Every row gives one point. Each copy is the shape, with its points in the same order, turned, moved and blurred by noise. Say if it was mirrored as well.
In the rows, 128 means zero.

Shape (6 x 3):
[[135 130 126]
 [ 66  82 126]
 [134 120 102]
 [172 200 146]
 [147  65 143]
 [ 93 119 100]]
Copy 1:
[[114 133 125]
 [ 47 112 103]
 [ 99 138 149]
 [190 164 124]
 [ 99  76 161]
 [ 71 150 121]]
Copy 1 is: mirrored
Copy 2:
[[135 125 121]
 [104 203 104]
 [131 127  89]
 [185  81 158]
 [ 67 129 114]
 [141 167  94]]
Copy 2 is: only turned
Copy 3, 6 rows:
[[146 128 150]
 [ 92  58 127]
 [124 119 179]
 [170 202 135]
 [177  67 165]
 [ 99  96 167]]
Copy 3 is: mirrored
Copy 4:
[[105 128 128]
 [154 132 197]
 [118 105 123]
 [ 66 160  68]
 [ 80  86 179]
 [157 129 141]]
Copy 4 is: mirrored

Shape:
[[ 73  96 154 108]
 [147 122 119 189]
 [171 128 123 187]
 [ 95 120 106 131]
 [ 91 100 140  67]
 [128 161 168 157]
 [120 163 123 142]]
Copy 1 (7 x 4):
[[125  63 178 163]
 [129 174 202 136]
 [139 184 200 117]
 [ 98 116 157 159]
 [137  55 137 153]
 [109 123 211  92]
 [ 96 133 169 107]]
Copy 1 is: only turned
Copy 2 (7 x 4):
[[132  42 131  98]
 [151 119  99 184]
 [145 137 108 195]
 [150  80  96 109]
 [136  78 156  63]
 [ 84 104 112 158]
 [113 117  81 129]]
Copy 2 is: only turned

Shape, 11 rows:
[[108 156 157 167 115 137]
 [174 146 128 111 127 120]
 [137 123 131  78 175 154]
 [169 142 129 176 122 106]
 [132 150 136 141 116 144]
 [105  64 204  89 148 102]
 [111 128 116  72 128 115]
 [ 98 100  88 178  67 162]
 [150  80 110 154 170  94]
 [114 108 148 174  92 101]
 [121  43 117 153 155 174]]
Copy 1:
[[ 86 156 148 169 165 121]
 [123 158 156 127  96 149]
 [170 144 104 105 132 166]
 [113 172 174 157 109  97]
 [109 155 149 161 141 142]
 [118 152  35 110 138  91]
 [124 104 105 117 111 157]
 [122 106 148 249 131 124]
 [170 133 140 135 109  68]
 [ 82 141 128 183 127  79]
 [198 139  96 200 143 100]]
Copy 1 is: mirrored
Copy 2, 11 rows:
[[ 86 121 132 127 166 164]
 [142 107 123  73 117 149]
 [167 142  67 107 119 140]
 [123  75 147  82 168 154]
 [113 110 124 116 137 164]
 [167 209 135 114 171 100]
 [132 140 105 114  96 104]
 [116  68 161 196 140 141]
 [173  87 116  99 184  95]
 [110 113 176 129 174 125]
 [199 107 111 182 181 128]]
Copy 2 is: mirrored
Copy 3 (11 x 6):
[[103 115 139 136  72 150]
 [159 119 119 136 143  96]
 [ 91 140 146 148 179  93]
 [173 107 104 144 108 151]
 [128 121 137 122 110 131]
 [ 44 133  53 152 136  89]
 [108 177 121 122 138  86]
 [117 146 120  55 104 201]
 [135 149  78 171 160 161]
 [113 125  73 114  79 154]
 [ 69 128  95 125 188 189]]
Copy 3 is: only turned
Copy 4:
[[134 153 143 154 163 151]
 [182 128 109 131  98 145]
 [134 125 105  63  99 144]
 [174 118 103 171 147 141]
 [147 137 133 142 128 160]
 [152 126 174  53 148  70]
 [129 140 126 105  77 110]
 [ 99  79 177 190 124 154]
 [148  81  81 130 145  83]
 [143 119 160 173 160 107]
 [114  38 132 101 148 129]]
Copy 4 is: only turned

Shape:
[[149 116 110 113 111 151 161 110]
 [185 153 152  73 152 200 116 123]
 [113  93  96 177 154  90 126 229]
 [ 92 111 100 137 141  95 137 216]
 [201 204 167 104 147 162 131 134]
 [ 94 144 127 167 150 120 122 109]
 [113 104 103 181  90 179 167 149]
 [131 131 145 152  90 140  81 137]
 [139 162 131  79  67 197 161 127]
 [ 70 158 119 179 175 138  75 158]
 [127 112  38 155 144 105 110 205]
 [110 108 138 155 126 193 148 117]
 [159 115 145  79 118 174 148 126]]
Copy 1:
[[162 132 136  97 160 114 142 131]
 [140 199 187 126 135 102 121 177]
 [120 109  91 171 152 146  58  37]
 [101 111  99 148 148 107  81  42]
 [149 173 147 160  89  93 117 198]
 [ 92 109 101 121 132 165 135 130]
 [167 157  87 111 160 153 164  73]
 [133 150 128  88  89 165 107 108]
 [162 188 135  76 119  70 171 129]
 [ 44 153  87 141 123 179 100 106]
 [123 131  69 126 182 130  38  71]
 [133 162 134 117 154 163 175 107]
 [157 160 181 107 145  97 141 131]]
Copy 1 is: mirrored
Copy 2 (13 x 8):
[[133 122  97 123 131 152 173 113]
 [138 195 114  71 141 177 176 170]
 [142  82 224 157 180 109 115 109]
 [126  73 189 142 171  89 132 135]
 [163 213 148  89 120 133 204 160]
 [163 148 115 180 133 105 120 132]
 [112  95 141 186 107 173 160 119]
 [118 154 145 129  88 126 110 121]
 [ 89 135  97 106  85 151 204 168]
 [137 159 165 195 153 102  83 171]
 [ 91 112 194 157 197 104 133  90]
 [145 119 109 163 113 181 137 151]
 [130 132 104  78 130 167 172 148]]
Copy 2 is: mirrored
Copy 3 (13 x 8):
[[113  92 129 132 114 148 153 135]
 [122 171 111 106  63 192 156 126]
 [216  89 164 147 169 154  56 168]
 [183  82 151 119 156 149  44 150]
 [148 189 151  75  88 155 172 121]
 [118 131 173 157 164 143 109 104]
 [106  97 146 158 152 130 123 206]
 [143 156 124 169 121 102 111 135]
 [ 75 127 102  85  85 118 142 160]
 [138 178 159 157 188 167  55 119]
 [205  89 104 135 197 165  80 156]
 [ 84 124 157 166 120 160 123 168]
 [116 114 122 117  64 159 143 139]]
Copy 3 is: only turned
Copy 4:
[[134 118 151  73 140 124 111 161]
 [135 139 130  93 160 183  31 169]
 [119  52  88 111 142 153 159  44]
 [118 102 102  87 120 144 144  39]
 [176 151 166 144 152 183  36 132]
 [137 147 105 156 153 116 143 132]
 [128 103 139  83 121 155 192 155]
 [106 108 140 150  89 136 109 140]
 [143 173 175  58  90 154  96 168]
 [129 144  41 181 132 158 154 105]
 [168  51  65  93 117 131 139  69]
 [104 142 125 101 157 155 141 175]
 [115 126 147  74 147 146  67 152]]
Copy 4 is: mirrored

Shape (15 x 9):
[[145  92 128 120 145  84 102 120 105]
 [ 96  49 129 116 157  84 148 147  64]
 [105 143 124  91 123 155 154 165 130]
 [172 120 155 121 154 137 157 136 153]
 [109 166 108 146 114 220   9 157 140]
 [103 172 144 145 145  76 148 121 163]
 [121 128 139  38 110 159 101 163 145]
 [245 167 113 145 114  98 138 162 145]
 [249 115 106  49 153  96 133 138 154]
 [111 145  92 140 146 110 128 125 107]
 [ 96  89 119 136 169  81 146 146 149]
 [127 157 127 139 148  86 124 120 149]
 [119 148 124 137 129 113 134 208 117]
 [103 133 133 136 113 133  81 127 125]
 [144 111 101 125 102 104 131 138 151]]
Copy 1:
[[ 85  97  89 103  77 112 122 142 123]
 [ 56  69  73 115 140 163 116 157  97]
 [108 165 111 174 149 150 153 124 110]
 [143 136 151 131 110 101 115 142  93]
 [162 224 109 119  32 217 144 106 180]
 [110 139 131 113 129  87  95  53 116]
 [ 84 204 111 194  83 134 140 163 126]
 [130 148 198  61 101  58 183 142 125]
 [122 159 134 106  78  20 160 212  94]
 [114 123  85 104 121 122 140  85 127]
 [ 85 122  92 107 152 115  75 131 104]
 [107 145 117 109 106  85 117  87 121]
 [ 72 156 140  98 140 154 145 110 122]
 [115 141 104 135  78 160 119 100 155]
 [104 136 126 121 121 104 133 140 167]]
Copy 1 is: mirrored
Copy 2:
[[111 109 129 124 174 129 121 140 127]
 [131 138  96 113 198 150 151 179 174]
 [156 144 114  87  95  88 122 135 158]
 [167 132 133 144 118 121  79 120 142]
 [ 95 113  54 126  56  27 154 105  40]
 [153 146 210 145 118  88 136 137 149]
 [136 104  96  65  83  71  96 156 125]
 [208  97 167 120 147 110  88  36  93]
 [147  76 142  56 155 119  20  60 149]
 [115 140 136 127 143 112 160 109 141]
 [132 114 138 165 157 102 138 153 186]
 [128 129 187 141 137  90 125 124 125]
 [190 145 119 111 146  50 149 123 138]
 [123 122 120 126 111 104 154 151  92]
 [156  79 143 123 119 117 133 117 140]]
Copy 2 is: only turned
Copy 3, 15 rows:
[[136  96 112 115 148 103 102  99  90]
 [124  94 114  92 149 144 111 123  14]
 [142 143 147 138 151 126 158 190  97]
 [172 100 138 181 154 122 154 123 107]
 [107  86 122 109 124 133 121 210 244]
 [144 140 147 162  78  69 133 131  88]
 [163 124 161 103 203  95 139 191 134]
 [109 136 109 216 176  85 170  67 150]
 [189 126  91 168 238  66 155  75 123]
 [126 147  98 131 108 120 122 135 100]
 [152 101 124 107 100 103 158 121  57]
 [144 132 127 150 102  77 123 117 109]
 [ 82 116 128 147 138 104 174 164  95]
 [123 112 147 112 119 118 103 151 139]
 [140 139 142 118 141 118 158 100 119]]
Copy 3 is: mirrored

Shape, 12 rows:
[[155 157  96 156 146  52 107 156 126]
 [ 59  72 132 150 146 142 126 174 162]
 [117 138 147  68  79 172 183  64 162]
 [121  82 121  60 174 209 178  74 150]
 [129 144 126 162 157 128 159 120 133]
 [180 186 129 150 134  93  79 207 107]
 [102 103 114 122 136 139 147 163 155]
 [144 151 200 165 150  67  91 147 108]
 [ 96 171 106 109 176 137 167 162 115]
 [104 119 132  87 127  83 148 122 120]
 [107 179 109  87 121 153 100  89 153]
 [ 98 116 104 140  87 125 107 129  85]]
Copy 1, 12 rows:
[[ 62 157 135 111 166 124 122  56 196]
 [101 159 197 182 122 101 105 150 114]
 [145  88 118 114 158 217 142 160  72]
 [141  37 100 171 117 132 131 151  59]
 [112 121 159 118 160 114 164  96 124]
 [119 137 172  73 157 111 104  70 238]
 [114 135 155 168 147 118 116 145 130]
 [ 47 120 200  56 121 122 115  87 178]
 [124  94 161 136 213  97 114 109 128]
 [ 67 120 127 113 164 152  95 129 116]
 [142  89 150 128 156 191  95  78 114]
 [129 176 140  94 138 127  76  99 111]]
Copy 1 is: only turned
Copy 2 (12 x 9):
[[134 160 120 166 104  63 145 151 101]
 [119 124 177  79 154 163 126 190 119]
 [ 68  56  80  96 162 151  70  78 172]
 [ 82 103  79  92 240 158 104 139 214]
 [111 173 125 138 152 132 114 120 142]
 [212 146 121 175  73  82 130 146 129]
 [115 106 150 117 159 141 133 156 142]
 [171 175 136 131 104  75  49 149 109]
 [103 148 136 119 119 117 148 143 207]
 [ 79 100 122 133 131  89  88 164 150]
 [108 103  50  81 119 120 126 130 155]
 [101 115 100 157 103 163  96 178 114]]
Copy 2 is: mirrored
Copy 3:
[[102  59 127 110  94  96 143 147 115]
 [173 113  76 194 103 155  96 116 150]
 [111 207 200 174  94 179 129  68 105]
 [169 216 122 114  98 216 127  56 103]
 [117 132 109 141 129 111 154  99 120]
 [108  82 136  99 133  63  92 194 103]
 [151 126 105 169 101 155 111 123 112]
 [140  97 150 118 103  34 115 126 170]
 [143 111 113 134 147 126 114  84  57]
 [154 101 168 143  79 135 131  91 107]
 [ 80 137 165 122 117 166  77  78 117]
 [136  91 173 159 147 164 126 136 151]]
Copy 3 is: mirrored
Copy 4 (12 x 9):
[[164  81 182 157 166 118 148  70 184]
 [ 68  95 109 108 165 185 113 139 157]
 [158 169  93 116  30 175 154 136 122]
 [167 142  59  72 100 188 127 124  61]
 [140 104 142 121 141 169 189  94 137]
 [154 143 218 140 202  91 156 104 184]
 [124 114 104 106 150 156 132 126 159]
 [156 107 244 153 160 179 145 133 163]
 [134 125 144  55 140 142 155  70 144]
 [163  89 150  97  91 152 120 123 163]
 [136 170 145 136  84 137 119  69 122]
 [ 94  91 160 138 107  98 135 136 131]]
Copy 4 is: only turned

Shape, 15 rows:
[[ 72 141 104 135 108 114 161 173  93 126  94]
 [ 82 187  65 106 136  99  77 153 129  69 146]
 [145 205 206 174 142 164 124 186  87 197  93]
 [ 82  86 127 147 109 167 104 151 138 138 123]
 [111 113 134 126 110 161 187 123  69 204 131]
 [157 160 111 157  76 123 127 137 137 222  65]
 [183  74  90 131 131 155 149 131 197 105 101]
 [144 124  98 143 130  80 100 163 106  92 107]
 [ 55 149 107 122 211 145 143 162 150 174 150]
 [132  44 137  93 138 134  98 106 144 123 121]
 [130  89 107  83 104 138 172 152 158 141 142]
 [108 145 135 110 150  95 126 151 171 143 131]
 [158 149  94  78 180 171 120 139 174 146  70]
 [116  96 182 185  97  92 187  96 159  85 135]
 [104 127 103  96 114  88 159 122 173 142  98]]
Copy 1, 15 rows:
[[137 142 150 183 162 103 102 131  81 104 186]
 [ 68  43 111 155 175  92 112 144 133 129 168]
 [182 179 211  68 171 109 149  75 129  71 172]
 [127 120 165 180 104 172 149 150 111 105 169]
 [140 238 124 163 125 134 138 134 111  80 150]
 [139 180 147  78 100 134 105  76  83 146 198]
 [107 147 166 141 121 198 112 181 132 212 134]
 [133  90 160 131 132  79  98 177 104 154 149]
 [ 81 134 160 190 157 145 117  63 150  86  97]
 [141 123 127 160  90 177 163 179 106 165  96]
 [101 171 136 195 127 143 152 142 127 189 156]
 [132 109 146 158 141 121 122  97 148 159 131]
 [ 67 142 155 106 175 180 136 111  98 175 109]
 [229 146 133 176 134 166  83 176 177 157 170]
 [122 136 106 174 136 148  96 101 105 183 148]]
Copy 1 is: mirrored
Copy 2 (15 x 11):
[[141 126 112  69 134 124 139  82 156 183 105]
 [141 110  47  92 201 147 122 150 193 132 108]
 [ 71 110 145 102  41 149 157 175 131 196 183]
 [150 124  91 157 100 140 189  80 153 154 112]
 [102 160 180 153 120 130 145  66 113 207 131]
 [146 129 203 119  91 204 145 144 117 149 104]
 [153 133 146 156 108  92 153  96 138  40  80]
 [147 142  78  94 116 145  97 114 149 111 109]
 [151 115 122 127 179 110 185  98 145 155 214]
 [137 198  95 179 119 132 166  67 169  89 108]
 [106 131 145 134 150 121 165  45 144 102  99]
 [120 137 109  94 155 149 181 112 140 102 151]
 [144 138 182 133 143 110 153 149 205  79 151]
 [114 177  77  95 103 100 198  94  53 115  60]
 [139 160 149  92 167 146 181  93 142 112  94]]
Copy 2 is: only turned

Shape:
[[106  67 128 100 161 104 104 161 100 172  64  83]
 [151  91  94 178 112 105 160  76 143 128 152 168]
 [109 122 118 114 164 136  83  78 160 141  82 167]
 [ 84 174 133 100 107 125  96  94  68  94  79 155]
 [130 151  66 148 117 169 108  57 102 157 133 159]
 [118 123 150 137 176 181  71 154  79 172 169 171]
 [ 83  59  89 128 166 113 139 148  79 183 126 141]
 [ 62 156 106 101 134 185 147 106 149 174 102 149]
 [ 98 126 146  91 139 109 157  68 141 164 132 121]
 [132  71  69 107 126 153  60 126 171 114 153  74]
 [ 98 113 163  82 142 118 116  96  93 113 141 169]
 [163 148 147 148 149 193 128  92 108 120  82  65]
 [130 136 165 173 167 139 115 152 118 182 160  76]
 [ 96 117 105  99 179 117 148 119 105 130 146 131]
 [115 138 139 116  81 155  86 110 165 158 128 162]
 [100 113 124 142  83 166  62  86 162  86 124  72]
 [128  63 175 160 139 106  96 114  79 123 108  70]]
Copy 1:
[[109 142 127 152 119 164 218 218 161 104 178 150]
 [ 80 108 130 109 126 112  73 108 170 111 185 130]
 [ 83 161 168  69 133 130 173 128 130  93 129 144]
 [152 161 123 105 157 112 149 146 146  59  59 166]
 [ 60 167 122  98 105 116  76 136 116  76 113 157]
 [133 149 153 106 100 142 125 152  77 131 156 249]
 [ 99 162  94 132 141 145 136 199 170 108 214 197]
 [ 84 208 106 104 141 190 145 115 135 125 120 163]
 [132 164  92  96 105 170 155  96 152  90 173 121]
 [120 169 203 140  62 146 117 199 163 130 159  98]
 [176 142 138  81 151 145 127 132 137  79 152 173]
 [ 88 118 159 188  93 189 150 117 102  58 103 148]
 [121 126 123 183  52 156 155 120 112 142 173 199]
 [143 184 127 137 142 132 133 135 140  86 191 166]
 [118 143 138  72 114 153 137 136 130 157 104 140]
 [126 144 191 135  57 153 122 147 190 122  75 122]
 [150  72 145 149  72 160 162 178 179  69 159 176]]
Copy 1 is: only turned
Copy 2 (17 x 12):
[[174 214 119  91 167 157 104 124 154 110 111  88]
 [145  86 103 136  53 155 146 111  90 139 125 100]
 [110 153 156  94 118  97 169 139  97 125  85 126]
 [108 197 153 126 112 117 117  94  49 148 137 183]
 [107 119 136 140 116 109 161  98  77 203 128 109]
 [ 79 110 136  80 185 163  95 106 109 180  73 139]
 [126 170  79  65 138 199 112 127 111 169 114  72]
 [ 46 156 112 125 150 109 149 134  87 133 147  88]
 [ 95 155 150 160 101 163 125 160 101 114 123  98]
 [134 120 159  72 102  92 120 108 207 150 174 106]
 [ 91 160 173 115 100 181 112 129  96 127 102 153]
 [165 127 166 175 196 117 150 103 112 128 166 142]
 [140  88 119 131 192 147  59 147 125 128 125 103]
 [106 156 115 108 114 186 123 163 122 158 140 136]
 [ 81 115 142 119 111  84 118  82 110 114 101 117]
 [138 118 197 101 111  84 114  87 123 110 188 114]
 [211 154 177 114 148 179  81 102 116 108 130 121]]
Copy 2 is: only turned
Copy 3:
[[137 100 178 134 141 194 129 203 186 156 153 120]
 [ 91 131 166 117 145  93 217 102  80 138 161 137]
 [ 97 112 191 145 147 143 138 111 162  99 119 171]
 [100 123 137 107 120 166  74  66 165 133 124 107]
 [103 124 194 101 155 106 125  67 114  96 198 162]
 [168 165 119 161 155 150 135 115 190  69 196 138]
 [122 144 159 159 176 162 161 170 163 191 207 138]
 [ 81 187 178 149 140 129  76 145 128 124 128 185]
 [ 87 149 160  99 126  99 133 160 177 136 133 159]
 [217  82 210 148 112 107 140 148 131 147 146 171]
 [104 154 141 125 110 140 148 100 204 121 132 136]
 [112  57 151  78  76 143  96 154 112  68 185 142]
 [154 123 100 110 153 108 138 190 144  89 181 141]
 [112 136 123 131 134 133 144 125 178 167 172 179]
 [145 175 190 116 141 114 125 115 127  84 110 142]
 [174  83 210 138  91  71  96 120 131 112 117 116]
 [143  76 154 111 118 131 164 171 189 119 181  64]]
Copy 3 is: mirrored
